Each point is reached from the start by the listed moves, each made once or not at all, plus a little noise. Is the number of moves made odd or even? Then give how often each move was made.

Moves:
(1): [ 25.5 -24.9]
(2): [33.0 20.3]
Start: [-13.3   0.5]
Points:
[21.3 21.2] -> odd (0, 1)
[-13.2   3.4] -> even (0, 0)
[ 10.1 -24.4] -> odd (1, 0)

Moves:
(1): [ 29.2  15.5  15.8 -15.5   3.4   3.7]
(2): [ -2.2  25.0   2.6  12.4 -12.4  -4.2]
(3): [-11.5  -5.6  12.5 -19.3 -21.1   9.1]
(4): [ 5.5 -8.5  4.4 13.3  0.6 23.2]
(5): [-16.1  18.8   0.3 -12.0  29.5  -7.9]
(6): [  9.2   0.2 -29.8  -6.0  13.1  22.5]
Start: [-14.9   6.7  10.7 -10.8  -8.9  10.1]
Points:
[-10.1  -3.2  14.7   1.3  -9.1  34.6] -> odd (0, 0, 0, 1, 0, 0)
[ 12.3  32.7   2.0 -30.5  36.3  50.8] -> even (1, 0, 0, 1, 1, 1)
[-22.6  25.4 -19.1 -28.9  31.6  25.8] -> even (0, 0, 0, 0, 1, 1)
[-24.0  50.9 -16.1 -15.8  22.0  20.8] -> odd (0, 1, 0, 0, 1, 1)
[-25.6  15.5  15.5 -10.7  21.6  25.8] -> even (0, 0, 0, 1, 1, 0)
[ -2.5  22.2 -12.6   8.7  -8.6  51.2] -> odd (0, 1, 0, 1, 0, 1)

Moves:
(1): [ 28.3   0.9  10.2  -9.9  -2.0  -3.2  23.4   3.2  15.2   8.2 -25.5  14.5]
(2): [  5.1  17.0  -6.9   1.9 -16.2   6.5   3.7  -3.4 -11.3   2.8   8.1  -5.1]
(3): [ -2.7  14.3  -9.7   4.2  19.1  -2.8  -1.1  16.2   8.7   9.7  -6.4 -11.5]
(4): [-16.7  -7.3 -21.5  16.2 -13.5  -1.3  -9.1 -24.0   4.3   9.3   0.2 -11.4]
(5): [ 13.1  16.6 -25.5   0.1  17.0  11.6 -15.9  17.9  -5.3  -4.5 -22.6  34.3]
(6): [ -4.8 -13.9  -7.2   8.8  11.9  26.6  17.3   7.9   1.3   5.3  -4.3  -3.3]
(7): [-13.2  -9.9   2.2  21.8  15.5 -23.2  27.6 -18.5   4.1  -5.1  14.3  22.2]
(8): [ 10.0 -25.1  12.5  23.2 -13.2  -2.0  13.8  23.1  12.5   6.1  10.5  15.6]
(9): [ -2.4  -3.0  10.3   6.4  -4.6   0.9   3.4  -4.4  30.5 -17.7   8.0   6.4]
(10): [ -7.5 -21.5 -11.4 -19.0 -13.6   9.9   9.0   9.2   1.7  26.2  18.5  10.3]
(11): [ 16.7 -10.6   9.8  23.2  37.1  -1.2 -17.2 -14.4   9.7 -12.2  19.2  -8.0]
(12): [ -3.3  19.1  35.2   3.9 -15.7  -5.4 -11.4 -10.8   1.1   8.0  -3.2  17.4]
Start: [-14.0 -13.8 -13.6  -4.9 -10.0   2.2  -2.3  16.3  -1.6  -6.9  -8.6  18.8]
Points:
[ -6.7   0.7  -6.2  44.6   9.9   6.3 -52.1 -19.1  37.4 -27.4  -7.6  56.6] -> odd (0, 0, 0, 1, 1, 0, 0, 0, 1, 0, 1, 1)
[ 23.1  -6.7 -14.1   6.0 -23.5  43.8  35.4  78.9  21.8  53.6 -33.8  91.7] -> even (1, 1, 1, 0, 1, 1, 0, 1, 0, 1, 0, 1)
[ -6.9 -18.6  26.5  20.7  -1.3  -3.7  56.1  -1.5  20.1  10.5 -27.6  70.1] -> even (1, 0, 0, 0, 0, 1, 1, 0, 0, 0, 0, 1)
